Each row of a before or after table is a point. The points were changed in one or more steps. Then noise was added and the rows were shuffled. The steps act on columns, c1 being the first. Write out the steps. A step turns or swaps two columns, mirrors them in a line or flattens them onto one, adds a multiple of one to another, or multiplies or shifts one. Angles are multiples of 10 degrees, from the lower column toward the higher: turns from -170 to 170, lines from 10 to 170 but not 90. Use the fewest steps. Two steps may share a column if one is a turn and the other turns, adds or multiplies; they go together, in the order done. Otherwise the lowest column goes first.

Before, 10 rows:
[[ 7.6  3.5]
 [ 4.8 -0.4]
 [ 8.1  5.1]
 [-2.5 -4.9]
 [-2.7 -3.1]
 [ 6.8 -2.1]
 [ 1.5  5.2]
 [-1.8 -3.6]
 [-0.6 -2.7]
 [-2.2 -4.6]]
After (10 x 2):
[[ 2.1 -1.3]
 [ 3.4 -2.5]
 [-4.9  2.0]
 [-3.6  8.7]
 [-2.5  7.7]
 [ 2.1 -3.5]
 [ 3.2  6.6]
 [ 1.3  4.7]
 [ 3.8 -3.3]
 [ 3.4 -3.1]]
Steps: turn c1 and c2 by 80 degrees

Before:
[[ 8.4 -3.3 -6.0 -4.2  3.0 -0.8]
 [-4.4  0.0  7.6  2.7 -1.1 -1.7]
 [-4.9  3.8  1.8  0.1  0.5  3.4]
 [ 2.5 -1.7 -2.5 -5.5 -2.4 -1.3]
 [ 1.2 -1.9  6.5 -0.2 -3.3  3.8]
 [-4.6 -7.1  4.4 -1.2  6.5 -3.3]
 [ 0.9 -0.4 -9.1  1.5  5.2 -4.3]
 [-1.5 -2.3  4.9 -3.0  9.5 -6.6]]
After, 8 rows:
[[ -3.8  -5.0   4.5  -0.2  -5.9  -0.9]
 [ -3.7  -6.3  -4.1  -1.6   5.3   7.7]
 [  5.1 -10.0  -5.5  -0.5  -5.6  -2.4]
 [ -0.1  -4.8   2.0  -2.1   3.0   2.9]
 [  3.6  -2.9   2.3   0.7  -7.5  -3.0]
 [ -0.5   0.9  -0.2   0.0  -2.1  -5.8]
 [  3.3  -3.4  -6.8   0.6   8.2   2.8]
 [  6.3  -5.4  -8.8  -1.3  -6.4   1.9]]
Steps: turn c1 and c6 by 120 degrees; shift c2 by -3.0; mirror c3 and c5 in the line at 140 degrees; multiply c4 by 0.4

Before:
[[-2.4 -2.2  3.6 -1.3  4.8  3.2  3.6  1.5 -4.5 -5.0  6.1]
 [-1.6  1.5  3.0 -2.9  0.6  0.1  3.3 -4.4  3.4  0.2 -0.4]
 [13.7 -1.4  8.4  1.7  0.8 -3.9 -5.3 -4.1  4.4  9.2  4.9]
 [-0.4  5.1  1.5 -0.3 -1.3  3.4 -1.8 -3.4 -3.5 -3.8  2.1]
 [-4.8  1.1 -2.1 -3.0  3.8  2.0  0.0  2.6  0.8 -9.6 -6.2]
 [ 4.4 -3.0 -0.5 -8.9 11.6  3.2  5.0  1.4 -0.2  6.1 -6.1]
 [ 0.0 -0.1 -5.3 -5.4  1.7  0.7  0.7  1.2  1.3  0.5  1.3]
 [-2.3  7.0 -1.6 -1.7 -1.8 -0.6  0.7  6.2  2.5 -1.4 -5.6]]
After (8 x 11):
[[  4.4   3.1   0.0  -5.6  11.1  -4.8  -3.9   1.3  -0.5   6.7  -6.4]
 [ -4.8  -0.6   2.1  -2.6   4.3  -1.0   8.5   2.8   0.6  -3.4  -6.1]
 [  0.1   1.2   5.1  -4.9   1.8  -0.5  -1.7   1.3   1.6   0.9   1.2]
 [ 13.6   0.0  -8.1   4.2  -2.0  -3.6 -14.8  -4.3   4.4  -1.7   4.7]
 [ -1.6  -1.8  -2.9  -2.7   0.3  -0.6  -2.2  -4.4   3.4   3.1  -0.6]
 [ -2.5   2.0  -3.9  -0.9   5.6  -0.9  10.6   1.5  -4.7   1.9   6.3]
 [ -2.3  -6.4   2.6  -2.5  -1.6   0.7  -1.2   5.9   2.6   0.3  -5.4]
 [ -0.5  -5.4  -0.5  -2.6   1.1   3.2   6.5  -3.1  -3.4  -3.0   2.0]]
Steps: turn c2 and c3 by 170 degrees; turn c5 and c6 by -40 degrees; add -0.7 times c6 to c4; turn c7 and c10 by 70 degrees; add -1 times c9 to c7
